Each row of a before or after table is a point. One or more steps were done to the points. Then noise was added and the rows were shuffled. The steps act on how far a point lies along the listed directions, d1 being the first. Write out the steps. A step turns or swaps two directions, mirrors them in a line or flattens them onto one, adds a multiple of one to another, or multiplies one. Angles are multiples of 10 degrees, from the lower direction toward the higher: turns from -170 to 170, lines from 10 to 170 but not 90. Use the fewest steps. Two steps may share a direction if one is a turn and the other turns, adds or multiplies; they go together, in the order done. Otherwise the lowest direction goes first.

Directions:
(1): [ 6.0  2.2 -0.7]
(2): [-0.3  2.6  5.8]
(3): [ 2.3 -5.4  2.6]
Before, 14 rows:
[[ 3.1 -2.0  1.6]
 [ 5.5 -4.7 -2.2]
 [-1.2  4.0  5.0]
 [ 4.7 -5.6  1.8]
 [ 1.7  0.1  5.8]
 [ 0.2 -1.9  0.7]
 [ 3.7 -7.5  2.3]
 [ 2.4 -2.0 -2.1]
 [-5.4  1.6  2.0]
 [ 3.3  2.4  0.2]
 [ 3.5 -4.7  4.9]
 [-1.6  4.0  2.4]
 [ 1.9  6.6  5.5]
 [ 3.9 -6.5 -0.7]]
After, 14 rows:
[[-0.9  4.1  1.7]
 [ 1.4 -4.1  5.4]
 [-0.9  0.6  6.3]
 [ 2.4 -7.2  3.9]
 [-4.0  0.0  1.2]
 [-0.1 -6.9  3.1]
 [-0.7  5.0  5.0]
 [-1.6 -3.5 -1.3]
 [-0.9 -2.6  2.6]
 [ 0.7 -1.7  0.8]
 [-1.7 -7.1  0.4]
 [ 0.9 -7.3  0.7]
 [-5.5  4.6  5.4]
 [ 3.5  5.0  0.3]]
Steps: multiply d1 by -1; turn d2 and d3 by -10 degrees

Directions:
(1): [ 0.6 -1.4 -2.4 -1.4  2.1  8.2]
(2): [-8.1 -2.5 -2.7  1.8  0.2 -0.4]
(3): [-1.3  7.8 -4.2 -1.2  0.3 -0.1]
Before, 12 rows:
[[  2.2   3.5   0.4  -5.2  -1.3   0.3]
 [  7.0  -2.7   3.7  -1.6  -1.6  -1.7]
 [ -3.0   7.7  -4.8  -3.2   1.0  -1.5]
 [  6.2  -1.8   4.1  -1.1  -3.1  -0.6]
 [  8.8   2.4   4.0  -2.8   0.8   0.5]
 [ -0.2   3.7   0.5  -1.6  -1.3  -5.1]
 [  1.5   2.6  -2.0  -0.4   1.3  -0.8]
 [ -6.2   5.2  -7.8   0.0   1.5   7.2]
 [  7.6   7.6   4.5  -1.3  -1.8  -4.3]
 [  5.3   2.9   2.2  -1.0  -0.4  -2.3]
 [ -1.1   7.9  -6.6   0.0   3.2   3.5]
 [  3.0   4.7   1.4  -0.2  -2.5 -10.9]]
After (12 x 6):
[[  0.9   2.5   1.3  -3.6  -2.4  -2.8]
 [ -7.0  -0.5  -1.6   2.2  -2.2  -8.9]
 [  2.1  -0.9   2.4  -0.1  -2.6  -6.3]
 [ -1.9   2.7  -2.7  -2.6   1.9   0.2]
 [ -1.4   3.6   3.5   1.8  -3.2 -10.4]
 [  1.6  -0.2   2.9   0.2  -3.8  -5.2]
 [  3.1   4.2  -1.8   0.1   2.7   2.3]
 [  3.5   2.7  -3.2  -2.1   1.7   8.5]
 [  0.6   0.9  -1.7   0.3   1.3  -1.7]
 [ -4.4   0.0  -0.8   0.3  -0.7  -3.8]
 [  3.8   2.6   4.8  -0.8  -1.4  -7.9]
 [  0.7   1.2   1.7   0.8  -0.9  -5.8]]
Steps: turn d1 and d2 by -60 degrees; multiply d3 by 0.4

Directions:
(1): [-4.5  1.6  2.5 -0.3 -0.4  2.9 -7.9  4.7 -0.8]
(2): [ 0.9  3.8  1.6  1.5  3.9 -5.9 -3.7 -2.5  5.7]
(3): [ 3.9 -1.9  4.1 -6.7 -4.1 -0.9  0.0  2.6  4.2]
(4): [-0.9  3.0 -1.0 -7.3  0.8  0.1 -2.1 -6.1 -4.0]
(5): [-6.3 -4.8  5.1 -1.6  3.4 -3.2  2.8 -0.4 -0.9]
Before, 13 rows:
[[  3.5  -0.5   0.8   5.6   2.6  -7.6   6.8   0.1   1.1]
 [ -3.0   0.1  -3.4   0.4  -2.5   5.4   0.2  -0.1  -4.7]
 [  0.3  -2.2   1.5   5.3   2.5  -2.6   0.2   1.5   3.4]
 [  1.4   4.5  -4.3  -7.2  -0.3  -0.9  -5.9  -4.1  -1.4]
 [  0.3   3.2  -0.4  -5.2   2.7   0.7   2.5  -8.0  -1.9]
 [  2.9  -1.0   0.8  -4.4  -7.9   6.3   4.9   3.7  -3.2]
 [ -1.9   0.5   0.4   5.8   0.5  -1.8   1.4   1.6  -0.2]
 [  1.2   2.6  -1.2   8.7   1.2   0.5  -0.1   3.0   3.8]
 [  0.2   0.7  -0.5  -0.1  -0.1   1.4  -1.4   2.7  -0.7]
 [ -0.8   3.8   0.5   2.0  -1.2  -0.8  -0.4   1.7   1.3]
 [ -2.2  -2.2   2.0   4.1   1.7  -1.5   0.4   3.6   2.8]
 [  9.3  -1.9   5.7  -7.6 -11.1  -0.1   1.2   8.5  10.3]
 [  2.0   0.6   1.2   6.7   5.0   0.5   2.3   3.3   5.5]]
After:
[[  0.4   4.8   1.5  -6.5   5.0   0.9  -2.8  -4.2   0.2]
 [ -1.5  -3.7   4.1  -3.9  -6.3   5.5   5.1   5.8  -3.3]
 [ -2.0   2.6   1.4  -1.3  -0.1  -2.5   1.9  -1.4   0.2]
 [  1.7   2.7  -0.4  -3.6   1.3  -1.3  -4.3  -4.5   0.0]
 [ -0.1  -1.1   0.1  -1.5   1.1  -0.7   2.3   0.2  -1.1]
 [  2.5   2.9  -1.6  -4.7   0.2  -0.8  -0.7  -4.2   0.0]
 [  2.9  -4.5  10.8 -12.6  -7.9  -2.2   1.4   6.4   8.0]
 [ -1.0   1.6   0.7   8.2   1.2   3.7  -1.4   4.5   2.8]
 [ -3.5   3.5   2.1  -5.3   3.5  -1.8  -1.7  -5.8  -1.6]
 [  1.4   7.9   0.7  -2.8  -0.3  -1.4  -8.5   0.7  -3.1]
 [ -3.4  -4.7   0.3   7.1   2.7  -4.0   1.4   5.0   3.6]
 [ -0.5   3.9  -1.0  -1.8  -0.5  -1.1  -0.9  -3.9  -2.8]
 [ -4.2  -2.7  -2.1   1.8  -1.1   3.2   4.2  -0.6  -4.2]]
Steps: turn d1 and d5 by 160 degrees; mirror d3 and d4 in the line at 170 degrees
